Each row is a point. Each copy is the shape, with its points in the same order, stretched, turned, moved and blurred by noise. Is it also mirrored, or only turned?

Shape (8 x 3):
[[ 1.8  3.3 -1.3]
 [ 5.3  1.1  3.1]
 [ 0.3  0.7 -2.6]
 [-2.1  1.1 -1.5]
 [-0.1 -0.2 -1.7]
 [ 3.9  0.5  4.0]
 [-5.9 -1.9  4.5]
 [-3.5 -2.0 -0.7]]
Copy 1 (8 x 3):
[[-2.8 -4.4 -1.7]
 [-7.6 -0.7  3.4]
 [ 0.9 -4.3 -0.2]
 [ 2.9 -1.8 -1.2]
 [ 1.6 -3.1  1.0]
 [-7.2  1.3  3.3]
 [ 1.5  6.8 -1.4]
 [ 4.0  0.8  0.3]]
Copy 1 is: mirrored
Copy 2, 8 rows:
[[-1.0 -2.1  3.6]
 [-6.5  0.5  4.2]
 [-0.2 -2.6  0.1]
 [ 1.1 -0.6 -0.6]
 [-0.6 -1.8 -1.2]
 [-5.3  1.0  2.6]
 [ 3.0  5.9 -4.3]
 [ 2.2  1.9 -3.9]]
Copy 2 is: only turned
Copy 3 (8 x 3):
[[ 0.4 -4.6 -1.3]
 [ 1.8  1.4 -2.9]
 [-0.4 -4.1  0.9]
 [-2.8 -5.2  0.7]
 [-1.0 -3.2  1.1]
 [ 0.3  1.6 -2.8]
 [-8.1 -1.8  0.2]
 [-4.2 -3.0  2.3]]
Copy 3 is: only turned

Shape:
[[ 1.8 -1.5  0.4]
 [-1.7  2.0  1.2]
 [-3.8 -0.3 -3.2]
 [-0.4  1.9 -0.2]
 [-0.4 -2.8 -0.6]
 [-8.3 -2.7  3.6]
 [-2.7  2.4  3.0]
 [ 5.0  2.5 -1.0]
 [ 4.2  0.3  7.0]]
Copy 1, 9 rows:
[[-0.3 -0.6  1.6]
 [ 0.7 -0.3 -1.8]
 [-3.5 -1.7 -2.0]
 [ 0.2  0.7 -1.3]
 [-1.1 -1.4  1.5]
 [ 0.4 -6.9 -2.0]
 [ 1.7 -1.5 -3.0]
 [ 0.1  3.3 -0.1]
 [ 5.5 -0.3  0.9]]
Copy 1 is: mirrored
Copy 2 (9 x 3):
[[ 1.2 -0.2 -0.6]
 [-2.2 -0.2  1.3]
 [ 0.3  1.4  6.1]
 [-1.4  1.3  1.6]
 [ 2.0  0.3  2.4]
 [-1.1 -3.9  6.2]
 [-3.5 -1.4  1.5]
 [ 0.1  2.2 -3.6]
 [-1.0 -3.4 -6.8]]
Copy 2 is: mirrored
Copy 3, 9 rows:
[[-3.3  0.2  0.9]
 [ 0.5 -1.6 -4.4]
 [-0.6 -6.5 -3.6]
 [ 1.2 -1.6 -2.4]
 [-4.6 -2.0  0.0]
 [-6.8 -3.9 -8.9]
 [ 0.2 -0.6 -6.2]
 [ 2.4  1.4  2.5]
 [-3.5  7.3  0.2]]
Copy 3 is: only turned

Shape:
[[ 0.6 -1.4  1.2 -1.6]
 [-6.5 -1.7 -2.7  9.2]
 [ 1.6  2.0 -4.4 -1.1]
 [-1.0 -2.1 -2.1  0.3]
 [-1.4  4.9  1.7 -0.6]
 [ 2.9 -4.4  0.0  1.8]
 [-0.1  1.1  0.3  1.8]
 [ 1.2 -1.3  1.5  0.7]]
Copy 1 (8 x 4):
[[-0.2  1.7 -0.6 -1.5]
 [ 3.5  1.5  5.8  6.0]
 [-2.2 -2.3 -2.7  1.5]
 [-1.3  1.2  0.5  1.5]
 [ 0.7 -4.1  0.3 -3.7]
 [ 1.4  5.7 -1.6  3.4]
 [ 1.5  0.0  0.2  0.3]
 [ 1.6  2.5 -0.6  0.0]]
Copy 1 is: mirrored
Copy 2 (8 x 4):
[[ 0.2 -1.4  2.7  0.9]
 [ 8.2 10.4 -6.4 -3.7]
 [-2.9 -2.3 -2.3 -1.6]
 [-0.2  1.7 -1.5  1.4]
 [ 4.4 -4.9 -0.3 -1.9]
 [-0.7  3.9  3.4 -2.7]
 [ 2.5 -0.1  0.3 -2.9]
 [ 2.0  0.9  2.5 -1.8]]
Copy 2 is: mirrored
Copy 3:
[[  1.1   3.5   0.4  -1.5]
 [ -5.1 -11.4  -1.5  -6.7]
 [  0.7   0.9  -2.7   4.8]
 [ -1.5  -0.3  -2.1  -0.3]
 [ -0.2   0.3   4.4   0.0]
 [  3.5   1.7  -3.7  -4.0]
 [  1.1  -0.6   0.7  -2.0]
 [  2.1   1.6  -0.1  -3.2]]
Copy 3 is: only turned

Shape (10 x 4):
[[-1.0  0.3  1.6  0.1]
 [-3.6  0.5 -3.5 -3.4]
 [-7.0 -2.3  2.4  0.5]
 [ 1.9 -0.6 -1.2  4.5]
 [-3.2 -1.9  0.1  3.8]
 [-0.1  0.9  0.6 -0.4]
 [-0.6  1.9  0.4 -0.8]
 [-3.0  3.5 -1.7  1.1]
 [-1.6 -1.5 -4.7 -2.0]
 [-3.4  0.3 -0.2  1.1]]
Copy 1 (10 x 4):
[[ 0.2  0.5  0.9 -1.6]
 [ 7.5  0.8  0.8  2.6]
 [ 5.3  5.5  7.1 -4.8]
 [ 0.4 -3.4  2.0 -3.2]
 [ 3.8  1.1  5.9 -5.3]
 [ 0.2 -0.7 -0.4 -0.5]
 [ 1.3 -1.2 -1.1 -0.4]
 [ 5.2 -0.6  0.0 -2.7]
 [ 7.3 -1.1  2.4  2.8]
 [ 4.1  1.4  2.6 -2.8]]
Copy 1 is: only turned
Copy 2:
[[ 0.5 -1.9 -1.5  0.8]
 [ 0.9 -0.1 -1.1 -5.9]
 [ 3.5 -8.3  0.4 -1.5]
 [-2.8  2.5  3.3  2.8]
 [ 0.1 -3.3  3.9  0.3]
 [ 0.1  0.0 -2.0  0.8]
 [-0.3 -0.3 -2.5  0.3]
 [-2.9 -1.3 -0.7 -2.6]
 [ 1.1  2.9  1.5 -4.6]
 [-0.3 -2.7  0.6 -1.3]]
Copy 2 is: mirrored
Copy 3 (10 x 4):
[[ 2.7  0.9  0.8 -2.0]
 [-5.5 -0.5  6.2 -3.3]
 [ 6.0 -5.0  5.9 -7.2]
 [ 0.1 -3.0 -7.5  1.0]
 [ 3.6 -6.1 -1.6 -4.0]
 [ 0.3  2.4  0.2 -0.9]
 [-0.2  3.1  1.1 -2.3]
 [-2.5  1.6 -0.6 -6.7]
 [-5.7 -3.7  3.9 -0.7]
 [ 1.1 -1.7  1.3 -4.9]]
Copy 3 is: mirrored
